Rows are points. Examples show where two turns around zero, p and q, send a point. Write where each new point lands after one turn and then the other. Backwards means that the second turn is done in reverse. Each puzzle has new turns, and all numbers are rounded.

Turn p:
[-20  -3 -54] -> [-25 -17 -49]
[ 35  25 -11] -> [ 33  21 -20]
[-37  -7   3] -> [-36  -6   8]
[  9 -18 -14] -> [  8 -21 -10]
[13  3 76] -> [20 22 71]
Turn q:
[-43 -22 -38] -> [-43 -25 -36]
[ 51 -32  35] -> [ 55 -28  33]
[19 16  6] -> [18 17  5]
[  3 -32  12] -> [  6 -32  12]
[-3 24 24] -> [-4 24 24]
[-28  45 -39] -> [-33  43 -38]
Where do these land?
p, then q backwards: [-44 -16 -57] -> [-49 -26 -49]
p, then q: [12 -8 32] -> [17  2 31]
p, then q: [ 34  -9 -12] -> [ 33 -10 -14]
p, then q: [-2 33 37] -> [-1 41 27]

Turn p:
[  4  33  -5  -2  13 -24] -> [ -1  27  -7   0  20 -27]
[-26 -25  -5  -3  16 -14] -> [-24 -30  -3  -7  16  -4]
[ -5 -22  -8  19 -76  19] -> [ -9 -12  -8  21 -78  14]
[  8 -14  -3 -23   2  -1] -> [ 12 -14  -7 -20   0   0]
[ 21   4   1 -20  11  -3] -> [ 24   4  -3 -16  10  -6]
[ 15  50 -16 -30  22  24] -> [ 19  51 -21 -25  25  16]
[-15 -11  37 -16  15   3] -> [ -8 -11  35 -25  11   6]
[ -3 -16   0  76  -4  -3] -> [-14 -16  15  73  -4   2]
Turn q:
[ 17  -9 -54 -23  11   8] -> [ 11  -2 -53 -33   4   3]
[ 23  20  19  -3 -13 -33] -> [ 25  17  23   2  -6 -33]
[  3  24  11 -25  20 -27] -> [  3  23  16 -20  25 -26]
[  5  -5  35  19  12 -32] -> [  9 -10  30  26  19 -26]
[-10  23   4  20   2 -18] -> [ -8  22   4  24   5 -16]
[ -5 -21 -16   5  -6  68] -> [ -7 -18 -21  -4 -17  66]
[-33 -32   1   7 -26  34] -> [-33 -31   0   5 -30  31]
Where do these land?
p, then q: [ 13  20   8 -29  49 -10] -> [ 17  14   4 -28  51  -6]
q, then p: [ 30  38 -49  37  -2  -7] -> [ 17  39 -47  44   3 -15]
q, then p: [-29   9  14  -8   5  28] -> [-23  12  16 -14   1  29]
q, then p: [  9 -14  -4  14  11  24] -> [12 -9 -7 12  3 28]
p, then q: [-40 -43   9 -32 -15  17] -> [-32 -37  10 -40 -24  19]
q, then p: [ 17  -3  11  -7 -38 -17] -> [ 13  -3  11  -2 -34 -28]
q, then p: [  0  -9  10  25 -11 -35] -> [ -6 -16  12  28  -3 -30]

Turn p:
[  1 -30  -9 -65   0  14  18 -20 -16] -> [  2 -38  -9 -66   3  -5  12 -12 -16]
[ 12   3  21 -15  -2  -1  25 -26 -12] -> [ 10  -4  20 -15  -1 -10  26 -23 -16]
[ -6   1  17  -6 -37 -12  15   9 -14] -> [ -9   5  20  -8 -30 -18  11  16 -14]
[  0 -22  20 -11   2 -27 -68  34  50] -> [ 15 -13  19   4   6 -19 -61  33  64]
[-39  55   0  25  12   4  10 -22 -12] -> [-46  46   5  19  21   6  19 -23  -8]
[ 18 -29 -20   1  12  11 -55 -14  -1] -> [ 18 -21 -14  -1  13  13 -60 -12  -3]
[  1 -33 -15  -9 -21  23  24  26  40] -> [  5 -30 -19 -12 -39  25  15  20  32]
[-33 -16  20  25  12  11   5  -8 -32] -> [-32 -18  23  20  17  14   5   5 -30]
[ 26  23 -12  20   8 -31  18  62  25] -> [ 32  29 -26  32  -5 -16  24  47  31]
[  0   5  -3  24  15  28  -1 -13  15] -> [ -1   2  -2  18   7  34   1 -20   9]
[ -1 -31 -13  15   0 -22  -6 -29 -17] -> [ -6 -30  -9  19  -1 -20 -16 -19 -24]
[ 22  75  -4  -4  -1   3  17   3 -25] -> [ 13  73  -5 -10   9  -3  28  -8 -21]
Turn q:
[ -9  -2  -4  53 -13  11 -23 -18   4] -> [  5 -12   1  50 -14   9 -30 -10  13]
[  4  26 -33  47 -11  13  -8  35  21] -> [ -3  28 -22  43  -1   2 -19  36  35]
[ -8  19 -10 -76 -16  36  16  -3 -17] -> [-14  26 -16 -63 -16  39   7   6 -37]
[-20 -34   5 -12  55 -42   1 -10 -32] -> [-16 -44   3  -8  50 -35  13 -23 -32]
[-31 -23  31 -11  44  -6  -6  11   7] -> [-28 -25  37 -12  42   0   5  -8   2]
[ 24   0   5  36   4  23 -36  20  -3] -> [ 34  -1  12  30  14  13 -29  26  12]
[ 19  19 -14 -74  10  14  17 -32  22] -> [  5  31 -24 -72   1  19  12 -34   0]
[ 14 -13   6 -18   4 -28  18  -7   5] -> [  7  -8   0 -21  -1 -24  26 -12   3]
[ -2 -27  -7  34 -26   1  -2  15   4] -> [  2 -26  -3  30 -20   1   2  23  18]
[  6  24   7 -19 -29 -31 -13 -19   4] -> [  5  16   5 -21 -34 -31 -17 -15  -5]
[  1  12  13  41 -22   9  35   9 -17] -> [  2  16   8  47 -22   5  28  12 -11]
Where do these land?
q, then p: [ 35 -19 -17  24  -3  -2 -15 -40 -10] -> [ 37 -15 -22  17 -18   0 -23 -30 -15]
p, then q: [-33 -18 -15 -14  39  14  -2  30  40] -> [-30 -13 -13 -13  33  27   6  11  52]
q, then p backwards: [ -7  21  35  22  22 -33  15  -5 -28] -> [  0  18  31  21   7 -36  11 -25 -32]
q, then p backwards: [-14 -41  33  38   9  53  -7  -6   0] -> [ -1 -36  37  43  24  44   0  -4  16]
q, then p backwards: [ -8  13 -50  43 -12 -22  14 -31   0] -> [  2   2 -53  40  -6 -34   5 -19  19]
p, then q backwards: [-10  27 -14 -41  18  14 -26  -3  21] -> [  5  16 -17 -34  27   7 -15   0  41]
p, then q: [ 19   6  -3 -25 -28   9  -3  25   5] -> [ 11  20  -2 -31 -19  -2  -2  26   3]
p, then q: [  0 -11  13 -28 -26  -3  18  -1  18] -> [ -4  -7   9 -29 -30  -5  20   1  10]
p, then q: [ 13   9 -27  26 -35 -36 -15 -11   6] -> [  5   3 -17  24 -35 -35 -34  -1   3]
q, then p backwards: [ 12  46  26 -22  23 -25  47  33 -16] -> [ -7  63  23 -17   5 -23  32  13 -40]
q, then p: [ -6 -34  19 -22  -7  31 -25   9 -34] -> [ 18 -29  21 -26   6  27 -13  31 -28]

Turn p:
[ 14 -12  -8  10  -6 -21 -22 -12  11  12  -2   7] -> [ 14 -23 -13   2  14 -11 -17 -15   5  13   1  -5]
[-6  2 24  1 -9 20 19  1 -7 -3 11 10] -> [ -5  -3  21   3 -25   2  20   1  -8  -4   4  12]
[-5  8  0 -5  9  1 14 12 -4  6 -4 26] -> [-9  5  5 -4  0  1  7 12  2 15 -5 26]
[-19  -9 -13  -1   6 -13  -4 -11  19  22  -6 -10] -> [-15   3  -1  -6  20  -4  -7 -14  10  20   8 -21]
[ 14 -24 -23   2  10 -16 -11  -2  -3  20  -9 -21] -> [  5  -8 -19   5  23   3 -14   3  -8  17 -12 -31]
[  4  -2   5   9  -2  18  33  -2  10 -15   1  11] -> [-7 -6  4 14 -9 11 34  2 10 -6  2 13]
[-13 -13  27  -1   5   8  27   2 -19 -17   1   4] -> [-20  -5  21   4  -9  -7  27  13 -16 -17  -9   7]
[  2  -5   0  16  22  -8 -18   7  11   7 -11 -18] -> [  6   4   8  17  24  -4 -20   6   9   2  -1 -17]
[  3  10 -15  21 -38   5 -44  -7 -25 -13 -10   2] -> [  5  -6 -33  13 -34 -16 -43 -13  -3 -19   2   2]
[  4  18  22 -24  14  28  19  -8  -2  -2  12   9] -> [  2  13  29  -9  -9  28  20  -7 -12  -6  -4  22]
[  9   2  10 -18   6 -24 -13  10  13   3   3 -22] -> [ 23   4   9 -23  18  -6  -8   6   6  -5  -4 -19]
[ -5   8   6 -10  -5  16  19  22   3   7  15   1] -> [  2  11  12 -10 -18  11  17  18   1   9  11   3]
[  1  20   7   2   0  -5  22  -4 -11  -4   0  -8] -> [  4  21   2   2  -6  -9  20  -4  -3  -5 -12   4]
[ -5   8 -26  13 -17   5 -26 -10 -14 -24  22  19] -> [  1  -4 -35   6 -13  -6 -18  -9 -14 -16  29  22]
[  2 -12 -16 -14   5 -14 -15   2  18   2 -23 -12] -> [ -5  -6 -11 -13  23   7 -18   1  20   1  -9 -19]
Turn q:
[-18  -9  10   3 -14   1  16  14  19   4  10 -14] -> [-11   2   7  19 -13   2  22  14  19  -3  -4  -6]
[ 34  11 -20  24 -13 -29 -26  -6  -2  -3  20   2] -> [ 23  -6 -30  13  -7 -27 -15 -20  -7  12  34  -8]
[-5 -3 17  3  5 -2 31  2  5 21 -9 -1] -> [  0   9  19  -3  -5   0  29  10  -8  11 -15  -6]
[ -6 -19   3   1 -11  -2  20 -14   6  -9  -1  -9] -> [ -8 -12   8   4 -13   2  20 -13   3 -14  -9  -6]
[ 17  -4 -10 -16  24   6 -19  17 -25  -7  -4  -7] -> [ -1  -5 -16 -20  29   7 -20  14 -12 -10  10 -12]
[ -2 -23  23 -11   5  11  -1  -8  14  19  -9   8] -> [  6 -17  20 -21  -2   6  11   9  17  12 -15   2]
[  3  23 -20 -23  24   4 -13 -11 -23  -7  12  -6] -> [-11  23 -17 -21  26   8 -20 -17  -5  -8  15   2]
[-15  -2  -5   1  -1  -5   3  -2  16   6 -24  -6] -> [-10  -3  -6   4  -6  -2   4   1   2  10 -29   2]
[ -9 -15  -6   8   2   5  26   5  23   2  -6   8] -> [  1  -8  -1  10  -4   5  32   7   0  -2 -17  15]
[  8  15 -20  10 -33 -11 -22  -2 -14  12  23   2] -> [ -4   5 -17   7 -27 -11 -20  -7  -2  14  39   2]
[ -2   5  -6 -26  37  -8 -22  11 -29 -22   1  25] -> [ -1   7  -5 -29  39 -16 -29   9  -9 -26   5  18]
[ -4   3  22   0 -11  -6   8  -4   5   0 -12  -8] -> [  2   4  17   4 -13  -4   1  -1   4   0 -16 -14]
[-16  -8  19  18  18  12   4  -4  12  -1  -6  -2] -> [ -2 -10  22  14  19   4  10  -1   8   9 -16   4]
[ 14  10 -12  19 -23   4 -16  -4 -22  -3   3   8] -> [  5  -7  -4  10 -15   1 -25  -9 -20   6  25   4]
[  3  17   5 -12  -8  20  10   6  15 -12   0   2] -> [ 14  17   1   8  -7  23  -2   4   9 -12  -8   5]
Where do these land?
p, then q: [  3  -8   4  -8 -16  18  -7 -20   1 -10   0   1] -> [ -7 -18   8  -1 -11  14  -4 -17   5 -14   2   4]
p, then q: [  8   4   4 -21  10   6  18  -5 -16 -12 -12  -7] -> [ -2   8   8   0   0  16  -9   3 -19 -14 -24   5]
p, then q backwards: [ 19   4 -40   2  11  -2  -7  -1  13   8  28  -2] -> [ 35  17 -24   9  17  16 -11   7   6   9  15  -4]
q, then p backwards: [ -2 -11   4  13  17  -8   4  -3   5 -11  -1  -7] -> [  5 -12   6   9   9 -14   7 -13   4  -5  -4  -4]
p, then q: [-76   6  -3  13   1 -12  -6  -9  13  13  -6 -11] -> [-36  38  10  11   8 -37   0 -18  44  12   2   0]
q, then p: [ 15 -13   1   3 -17 -19  -5   0  14  18  -6  -8] -> [  7  -8 -16 -10  -5  -4   8   0   7  15  -6 -29]
q, then p: [  9   6  15  18 -13   2   3 -11   4  17  10 -12] -> [ 15   1  12   7 -13  -4  11 -15  -4  13   3 -19]
p, then q backwards: [ -2  -2   8   3 -10   1  -5   7 -51  10  -7  18] -> [-14   5 -13   9 -22 -16   2   8 -13   7 -39  20]
q, then p: [ -6  16   4  11  14  10 -12   5  -2  -7 -16 -16] -> [ -5  12  10  22   8   2 -25  -1   0   1  -4  -4]
p, then q backwards: [  5   0  -7   6   0 -33   4  -4   9 -11   0  24] -> [ -2 -14 -14   3  23 -17 -13  -2  16  -1   7  18]
q, then p: [  3  -4   8 -13 -13   8  -5  12  12  -4  22  -9] -> [13 -2  1  0 -3 10  9  6 18 -8 23 -7]
q, then p: [ 10  -6   2  15  35  13  -4  11 -20 -11 -15   0] -> [ -6   4  13  17  21  10 -13  21 -28  -6 -15   3]
p, then q: [  9  -2 -12   7  -5  15  16   7  -7   4  -6   8] -> [ -4  -4  -2  11 -14  11   7  10 -12  10   0  11]
q, then p: [-14  11   8   0 -16  -5   7   5  10  -5 -11 -17] -> [ -5   9  -1  11 -13 -13  -6  -5  22  -6  -2 -10]
q, then p: [ 18   0   5 -49   2   6  -1   6  14   1  18  37] -> [ 27 -10  -8 -37   1  31   9  10  19 -11   1  30]
